Every row gives one point. The last column is the point's height on a tilted bowl or saddle (a function of degree 2), plus a little noise. Count its main directions that bend up, bend down and stay straight.

Points, 10 rows:
[[-19  29  26]
 [-15  18  21]
 [ -9 -35  24]
 [ 52  11  41]
 [-56  37  37]
 [-14 -26  20]
 [ 23 -38  30]
 [-13 -19  18]
 [ 48 -34  39]
 [-29  65  56]]
Directions: 2 up, 0 down, 0 straight

Points (10 x 3):
[[  4   2   2]
 [  6 -60  44]
 [ 22  -5   8]
 [ 15 -22  12]
 [-18 104  88]
 [ 31  -7  14]
 [-15 -14   7]
 [  3  42  11]
 [ 37 -27  27]
 [-31  -5  11]]
Directions: 2 up, 0 down, 0 straight

Points (18 x 4):
[[ 35  41 -42  37]
 [ 76  -5  38  54]
 [-31 -29  61  43]
 [-67   3  41  42]
 [ 33   9 -11  20]
 [ -8 -50  29  34]
 [ -7   9  67  35]
 [-12 -14  17  16]
 [ 35  10  -3  20]
 [-27 -24 -25  24]
 [ 37  15   0  22]
 [-14 -50  -5  31]
 [ 21  -3  17  17]
 [-39  29  19  22]
 [-37  -1  43  28]
 [ 26   2 -15  18]
 [-91 -26  35  67]
 [-33  -1  -6  17]]
Directions: 3 up, 0 down, 0 straight

Points:
[[ 17 -92   5  93]
 [-57 -21 -20  15]
 [ -5  41   4  14]
 [-24   9 -12  -3]
 [ -7  84 -16  75]
 [-60   7 -30  11]
 [-28  46 -24  21]
 [-16  -9   8  -1]
 [-14 -19 -28   8]
 [-37 -23   1   4]
 [-51  -8  23 -20]
 [-27   3  37  -6]
 [-44 -28  41   2]
 [-56  26 -41  27]
 [ -6 -13 -37   5]
 [ -8  -1  16   2]
 [ 13  -9 -12  -5]
 [-88  16  16 -58]]
Directions: 2 up, 1 down, 0 straight

Points:
[[ 30  38 -44  -1   4]
 [-17  13  -8  -3   2]
 [-51  10  28  56  64]
 [ 25 -56 -28  -8  -5]
 [ 36 -24  44   2  30]
 [-15 -94  72  43  17]
 [-26  20 -25  52  50]
 [ -5  -3  12 -13  -6]
 [ 21 -43  30  29  20]
 [-24  13 -45  11  23]
 [  6 -18  15  12  -1]
 [  1  36   3  42  28]
 [-15  23 -25  36  26]
 [-25 -18  68  -6 -10]
 [-60 -15  37  -6  13]
 [ 45 -10  12  63  73]
 [ -2   9 -46 -13   4]
 [-49 -32  20  36  28]
 [ 37 -72 -17 -27  12]
 [-20  24 -30 -33  19]
 [ 35 -12   4 -40  21]
 [-73  -2 -54  17 105]
 [ 10 -62 -60 -48  17]
 [ 35 -25 -17  -1   5]
 [ 13  17  35 -21   4]
 [ 19  26   5   3   5]]
Directions: 2 up, 0 down, 2 straight

Points, 22 rows:
[[  1   6  27   0   4]
 [-17  37   0  39  19]
 [ 47  40  -6  40  47]
 [-19 -25  35   9  -1]
 [ 36  15 -14 -12 -22]
 [ 14 -13 -22 -44 -12]
 [-17  53 -23 -54  16]
 [ 16  29 -54  42  58]
 [ -1 -38  75   3  52]
 [ 45  26  33   8  18]
 [ 38 -21  12 -12  -6]
 [ 18  64  10   3  33]
 [-26 -32  29  -4  -3]
 [-52 -13   9 -43   4]
 [-17 -24 -42  51  21]
 [ 21 -94 -14 -62  89]
 [-41 -23 -16  28 -26]
 [-28  15  26  38  -9]
 [-51 -31  38  21 -43]
 [ 10 -58 -29   1  31]
 [ 34  72  13  -2  30]
 [ 51 -12  -9 -12 -27]]
Directions: 3 up, 1 down, 0 straight

Points (48 x 7):
[[-85 -14  25  -2 -82   7  69]
 [ 70  -8  36 -65  35  40  46]
 [ -4   1  -4  17  21  -3  14]
 [ 11  -3 -17  56  24  47  38]
 [  6 -41   0  43  -8  39  36]
 [ 23 -31  34 -23 -11  59  26]
 [ 24  43  -3 -41  25  14  28]
 [ 21  10 -20 -22  23   8  17]
 [-13  23  37  -3 -25  10  19]
 [-29 -30   6 -61   9 -75  37]
 [-27   0   6  -9 -22 -38  18]
 [ -8 -19 -18  50  41  -4  29]
 [ 24  49  12  47 -20 -37  42]
 [-24 -97  53  61  16 -17  67]
 [-20  -3  32 -53 -66 -39  24]
 [ 29  23   6 -19  52  39  30]
 [ 16  -5  19 -16  18  29  16]
 [ 55 -12 -14  37   7  14  26]
 [ 46 -21  16  50  41 -30  41]
 [ 14  13 -52 -21 -53 -41   8]
 [ 26 -41  49 -29 -38  13  10]
 [ -6 105 -51  23  -5 -27  61]
 [-22   8  23  27  13  17  11]
 [-30  45  13  -4 -14   5  17]
 [ 68  -2   4  25  16   8  26]
 [ 22  54  32 -46  27  36  37]
 [-26  30  23  21  -3 -37  23]
 [ 27 -12 -18  54  11  17  34]
 [-13  -1  -1  43 -13  42  32]
 [-21  -7  53 -41  12  -9  24]
 [ 51 -29  14  82  39 -10  57]
 [-31  10 -15  14   2 -36  21]
 [-28 -55  -2  22  46 -82  54]
 [ 11  40 -16  50   3  -6  33]
 [  1 -23  34 -18  27 -18  19]
 [ -3  -3  46  14  -4 -36  23]
 [-28 -41  -2 -69 -58 -81  17]
 [ 30 -14  -3  44  -6  13  26]
 [-39   9   0 -52  12 -13  20]
 [-28 -65  98 -10  -3   7  51]
 [ 11  17   1  -4  21 -27  18]
 [ 59  33  36  35  33 -15  45]
 [-49 -51   6  25  23 -23  31]
 [ 10  24 -38   9 -50 -25  23]
 [-26 -23  23 -15 -65  31  35]
 [-27 -11  76  -8  19   2  23]
 [-19 -29 -34   3  34   2  23]
 [ 41   8  22  22 -11 -12  19]]
Directions: 5 up, 1 down, 0 straight

Points:
[[ 38  47  -6 -27 -50  42  39]
 [ 10  16 -37  74  78 -12  73]
 [ -7  37  61  -3  29  39  39]
 [  0   5 -41  12 -24 -39  16]
 [-35  49  32 -10  50  14  41]
 [ -6 -40  36 -12  -5  48  34]
 [ 56   9  68 -25 -34 -20   3]
 [ 68  -8   7  74  25  25  61]
 [ -5  31 -57   6 -20 -12  24]
 [ -3 -38  -4  28   7  20  17]
 [ 18  32  28  10  -6 -24   5]
 [ 40 -47  22  12  16  -1  25]
 [-11  15  10  62  18 -16  24]
 [  7  17  18  10  22  31  20]
 [  1   1  15 -19 -41  12  17]
 [-35   0  24 -51  42  46  48]
 [-17 -36  13 -15  -9  36  22]
 [ 62  -4  64 -25  56  38  30]
 [  0   7  -4   6  37  39  27]
 [ 23  15  -6  37 -16 -50  16]
 [-36  -9 -11  12 -50 -17  11]
 [-46 -48 -24  21  -3 -33  14]
 [-64 -26 -13 -33  43 -31  43]
 [ 73 -32  29 -24 -45   9  27]
 [-20  -8   2  19 -39 -72  27]
 [ 27 -36   5   8  23  58  43]
 [-74  26 -11  57  -4  58   8]
 [ -4   8  22  46  97   7  71]
 [ 18   1 -75 -36 -37  28  56]
 [  5  64 -35 -30  15  -3  28]
 [ -5 -43 -18  15  -5  -6  14]
 [ -7  22 -41 -42  20  12  31]
 [ 11 -12 -32  56   4 -55  31]
 [ 49  16 -12  14  56 -47  19]
 [-19 -12  -8  16  26  32  18]
 [-35  32 -26  45  13 -20  20]
 [-22  -9  -6  51  50 -21  31]
 [  8 -41  63 -27  28   1  33]]
Directions: 5 up, 1 down, 0 straight

Points:
[[ -40  -10   27  -13   34   44   24   38   53]
 [ -32   23   66   19  -15    6    1  -14   17]
 [  -9  -74   39   55   33  -17  -10   17  -28]
 [  19   -4  -13   -2  -17   32  -25    0    3]
 [   7  -31  -29  -39   63   -1  -29  -10  -41]
 [ -37  -13   77   -5  -56  -23  -28   22   10]
 [  20   15  -13   18  -37  -49  -29   -1    0]
 [ -33   18   -4  -11   32   19   45  -44   15]
 [  25  -14   49   32   20  -71   23  -22  -30]
 [ -22   40   45   18   19    9    4  -12    9]
 [ -15    1    5  -20   29   13 -101   43    7]
 [  41  -15   19    7   -4   35   36   91   25]
 [   9    9   14   -2  -43  -47  -42   66   25]
 [  30   38  -16   35   20   44   -7    5    3]
 [ -61  -21   26   61  -25   -7   -5    7   71]
 [ -39  -19   10  -34    4   40    0  -44   58]
 [  38  -51    0   11  -28    1   82   46   58]
 [  29   -4   30    3  -24  -27  -75  -59  -22]
 [ -37   64  -41  -40   -7   59   11  -20    0]
 [  29   30  -68   15  -16  -68  -22  -34  -39]
 [  58   35   18   53    7   45   -6   45   20]
 [  -5  -25  -24  -56   29    5  -49    8  -17]
 [  20   20  -86   56   31   24   27    8  -24]
 [   0   24   21    0   20   -5   -8    4    1]
 [   6  -35  -11  -11   21   -4   37    1    4]
 [   3    0  -80  -32   -4  -16  -55  -18  -73]
 [ -36   10   61   81    3  -13  -29   16   61]
 [  41   38  -74   22  -19   -2    3  -12  -47]
 [  31  -84   17  -23    5   23   -3   -9  -42]
 [  28   24    1  -56   52   30  -29  -36   57]
 [ -31   12  -21  -23   13   19  -60   16   19]
 [   0   -6  -23   17  -24   28   36  -13   21]
 [  40   -4    5  -33   -6  -26  -12 -117   34]
 [   2   42   -6   11   -4   22  -20  -51    3]
 [  -7   45   51  -29  -39  -79   46   20   22]
 [  -1   13   24  -28    0   67  -15  -26   75]
 [  26  -14  -26    9   16  -29   -6    6  -23]
 [   7  -22  -44    7   22  -36  -24  -85  -49]
 [ -35  -36  -51   12  -47  -14   68   -8   26]
 [ -17   28  -14   13  -34  -31   -3  -37   -3]
 [ -27  -40   20   11   19  -22  -63  -12  -31]
 [ -23   12   97   18   23   38   21   35   13]
 [  63   -7   24   32   25  -19    9  -19   -4]
 [  -1    3  -22   45   34   34    6   29   27]
 [ -18  -40  -17   63   44  -41   24  -28   12]
 [  31  -18  -32  -22  -14   11   39    2   24]
 [  68   24   47   37   17   40   16  -63   52]
 [ -18    7  -10   -6  -28  -37   22   14   14]
 [ -65   -2  -89   25    0   20  -61   32  -33]
 [ -63   54    1   15   15   17   14  -21   18]
 [ -18   48   24   34  -25  -21   -7  -17   -2]
 [  21   32   12   16   -7  -37   14   -4   -9]
 [ -25  -10  -19   67  -29  -36   33   22   61]
 [ -18  -16   27  -20  -11   29  -67   12   18]
 [ -14   -6   77   37   37    6   28   11   -4]
 [  -1  -19  -33   19  -43  -34   23   34   23]
 [ -12   16  -58   47  -17   18   43   54   12]
 [ -29  -19   16   10   28   25    4   -5   36]
 [  21  -36   66    6  -36  -15  -23   -5  -39]
 [ -61  -11  -24   40  -37  -31   10   30   57]
 [  55   28   -8   -1  -22  -38  -24  -28    5]
 [ -37  -59  -31    9  -38    6   12  -10   -5]]
Directions: 3 up, 3 down, 2 straight

Points (76 x 9):
[[-26 -18 -21  -3  45  31 -72 -34  30]
 [  3  -6  -7  30 -12  -2 -32 -13  17]
 [-71  52 -29 -14   3 -57 -44  -4  19]
 [-33  91  38  18  70   4  18  20 -17]
 [ 62   9  39   9  27  52  -5   7  32]
 [-25  56 -15  75  27   8  11  38  46]
 [ 19 -22  12 -40 -61 -40  11  -5  12]
 [-20  15   2   7 -10  76 -31 -32  18]
 [-32  54  -4 -24  -7  38  24  57  23]
 [ 18 -19  18 -30  35 -85 -44 -24  56]
 [-22 -58  29 -29   5  31 -16  -6   7]
 [ 33   7 -28 -14 -55 -13   6  -8  -8]
 [-16 -21 -33  61 -35  25 -15  28  11]
 [  7 -11 -33  27 -85  14  33 -27 -29]
 [-20  27  32  16  77 102  69 -27 -72]
 [ 82  27  -3  45  53 -19 -61  11   1]
 [-24   4 -31  11 -18  -5  11 -40  19]
 [ 14 -36  19  28   1 -21 -24  16  28]
 [  1 -46  22 -62  40 -16 -22  36  23]
 [ 54 -12  14  78 -13  11  27  -2  33]
 [-65 -22   3 -23  -5 -41   5 -37  24]
 [ 31 -57  29 -43 -11 -37 -37 -48  73]
 [  6 -11 -15  12 -10  12  23  12  -3]
 [ 14  26  30 -17  17  36  55  -4   3]
 [-22 -10  -5  29 -21 -36  31  -2  24]
 [-76 -31  26  -1  -7  14  16 -26 -15]
 [ 26  37  -8  -6 -51  34  47 -19   5]
 [ 35   1 -17   2  -6 -10  16  14  13]
 [ 13  39  36 -21  13 -18 -54  29   4]
 [-25 -28 -36  17 -28 -12  86 -53 -21]
 [ 37 -20 -36  23 -24  25  48  28  -3]
 [ 10  38  25  31 -80  61 -82 -28  46]
 [-47 -11  -3  -6 -14 -27  50  18 -10]
 [ 18  -4   1 -37  33 -10 -65 -78  74]
 [ 38 -11  -9  20  56  10  -6  19 -10]
 [  6  37  33  -1 -33  52 -15   6  40]
 [-32 -45 -18  10   9  39   9 -18 -33]
 [ 12  11  49 -59  40  10 -74  -3  51]
 [-43 -37 -53   4 -28   8 -13  45  26]
 [  8 -41  34  43 -10  65  57 -13 -68]
 [ 26 -26  -8  13 -26  53 -24  32 -16]
 [ -1   6   7  -9  -4  32   5 -45   4]
 [ -1 -15  24  11 -12   6   4 -27   9]
 [ 25   2 -32  16 -19 -57 -44   1   5]
 [ 38 -22  -1   6 -27  28  -6  24  -2]
 [-21  44 -25  -5  -2 -35 -20  40   2]
 [-18 -11  -1  40  27  20  22  38 -31]
 [ 25  -2 -20 -33  22  25   6 -35  18]
 [ 42 -24 -57 -13  49 -61 -13  -2  53]
 [ 25 -23  24 -14  -2 -24 -17  15  28]
 [ -6  61  50 -12 -18  -1 -41 -57  33]
 [ -3   7 -14  77  13 -53 -33  53  43]
 [-16  25 -28  -7 -36 -31  26 -20   6]
 [ 10  11  50 -33  16 -66  38 -25   9]
 [-24 -26  26 -15  32 -44  23  -5   3]
 [  9  55  16   6   1 -36   4  29  11]
 [ -8 -47  10   6  -8  46  10  -9 -35]
 [  8   8 -14   1  43 -31 101  20  17]
 [-15  32 -22  16  34  18  14  -6  10]
 [-71 -47  54 -64 -12  31 -22 -12  47]
 [-59  15  -1  47 -34 -26 -65 -19  87]
 [ 38 -29  -1  40 -35 -84 -17  13  53]
 [ 14  97  48 -37  58  45 -22 -29  62]
 [ 42  37  44  18   6 -29   7   3  43]
 [-34 -19  10  43 -24 -19   8  30  34]
 [-22  -7  16  42  10  16  -3 -12  10]
 [ -3 -45  42 -14  11  52 -30  16   4]
 [-24  12   2  24 -22  46 -21 -19  17]
 [ 60 -75 -68  11   4  36   3  19 -54]
 [ 58  -9  26 -43 -28 -37  -9  18  40]
 [  1  44 -40  -3 -64  22  44  -7  19]
 [-50  12  41 -15  -1  43 -22   9  15]
 [-18 -26  59  16  31  14  49 -12 -33]
 [ 38   0  23 -43  10 -56  85 -40  20]
 [ 44   8  19   7  17 -86   2   3  43]
 [  8  41  16  56  -8  -8   4 -31  50]]
Directions: 5 up, 3 down, 0 straight

Points, 62 rows:
[[ 24  44 -31 -22  12 -67  80  -3 -38]
 [-22 -19  10  24  42  39 -27 -13 -21]
 [ -6  27  -1  29   4  -3 -56 -66 -24]
 [  5  25 -26 -43   1  -4   5 -27 -12]
 [ 11 -18  29 -60  -6  30 -21 -12 -27]
 [ 27 -23   5  -9 -13  78 -28   0 -36]
 [-36 -11  17  15 -39 -34  10  82 -55]
 [ 27  22  -4  40  55 -29  24  30 -26]
 [  9  15  35  -8  19  -1  18  42 -22]
 [-23 -15  45 -59  16   8  16 -19 -25]
 [-39 -66  13  29 -27 -44 -38  34 -41]
 [ -8 -19  33  -5 -31  -5 -32 -10 -17]
 [ 60 -30  76 -19 -19 -39  22 -12 -37]
 [-20 -23 -49   6 -10  53  11   5 -33]
 [ -4  15  31 -11  28 -54 -14  -4 -18]
 [ 38  12  11  28  18  11 -21 -28  -7]
 [ 31  52  -4   7 -22  30  16  34 -27]
 [-32 -10   2 -19 -11 -24 -70  16 -32]
 [ 16   8  51  18 -18  -9 -27  -7 -17]
 [ -3  13  18 -47   7  41   5 -26 -22]
 [-25 -25 -59  14   1  26  19 -37 -30]
 [ -7 -11 -26  -2  29  32 -10   7 -17]
 [ 19 -63  -7 -34  20   3  39   4 -23]
 [-26  27 -57  33   7 -35  13  16 -25]
 [ 22 -16  19  20 -33  29  32  -4 -16]
 [ 22  36  23 -26  30  41   7   3 -22]
 [ 14  13  44  32 -25 -51  21  -2 -20]
 [ 39  -3  14 -32  15   2 -12  79 -46]
 [ -8 -15 -56 -54  19  16 -35  12 -34]
 [ -5  10 -52 -14 -33 -11  -8  18 -21]
 [  9   5  25 -17 -28 -16  30  21 -17]
 [ 59 -39 -26  -5  78  47 -45  36 -65]
 [ 13 -25 -28  49  10 -13  59 -19 -21]
 [ 13   1  31  56 -47  -4  36  70 -60]
 [  4  40 -49  23  27  48   0  -1 -27]
 [ -4  10   9 -28   8  63 -12  23 -31]
 [  6  35 -22 -24 -50 -22  25  29 -21]
 [-23  16 -32  17  25   9  22  -7 -14]
 [ 37 -84 -10  47 -59 -20 -16  32 -46]
 [ 70  24 -50  14  20  12 -50  14 -42]
 [-99 -28 -24 -23 -18 -37  13  26 -39]
 [-59 -53  13  98  24 -75  12  17 -55]
 [-18   1  40  22 -32   8  12  37 -33]
 [  6  33 -23  17 -25  18 -14  26 -23]
 [ 55 -14 -20 -11  14 -52  10   4 -23]
 [ 14  47   6  27   6 -22 -51  77 -56]
 [  0 -42 -20 -10  12  -8 -27 -16 -16]
 [-34  -7  15  -1  50   7  49 -47 -28]
 [  8  61 -48 -14  17   2  44  18 -20]
 [ 66  11 -83  33   7  16  -2 -11 -36]
 [-37 -22  16   1 -25  33  34  36 -36]
 [-12  35 -23   1   7 -21  18  22 -12]
 [-15   8 -49  38  33  18  24  -7 -20]
 [ 58  27 -23  19 -10  33   4  37 -29]
 [  8  25 -22   1   6 -43   7  53 -23]
 [-12  -6  53  -4 -22  86 -40 -11 -57]
 [ 17 -33  24  15  12 -47 -15  32 -23]
 [ 23  57 -61 -31 -22 -10 -32  43 -37]
 [-73  12  34   9  25  42 -31  38 -55]
 [121  26   7  16  58 -44 -36 -11 -65]
 [-34  36  -7  -3   0  47   2  33 -31]
 [ 17  25   2  -7  45 -71  18 -55 -35]]
Directions: 0 up, 7 down, 1 straight
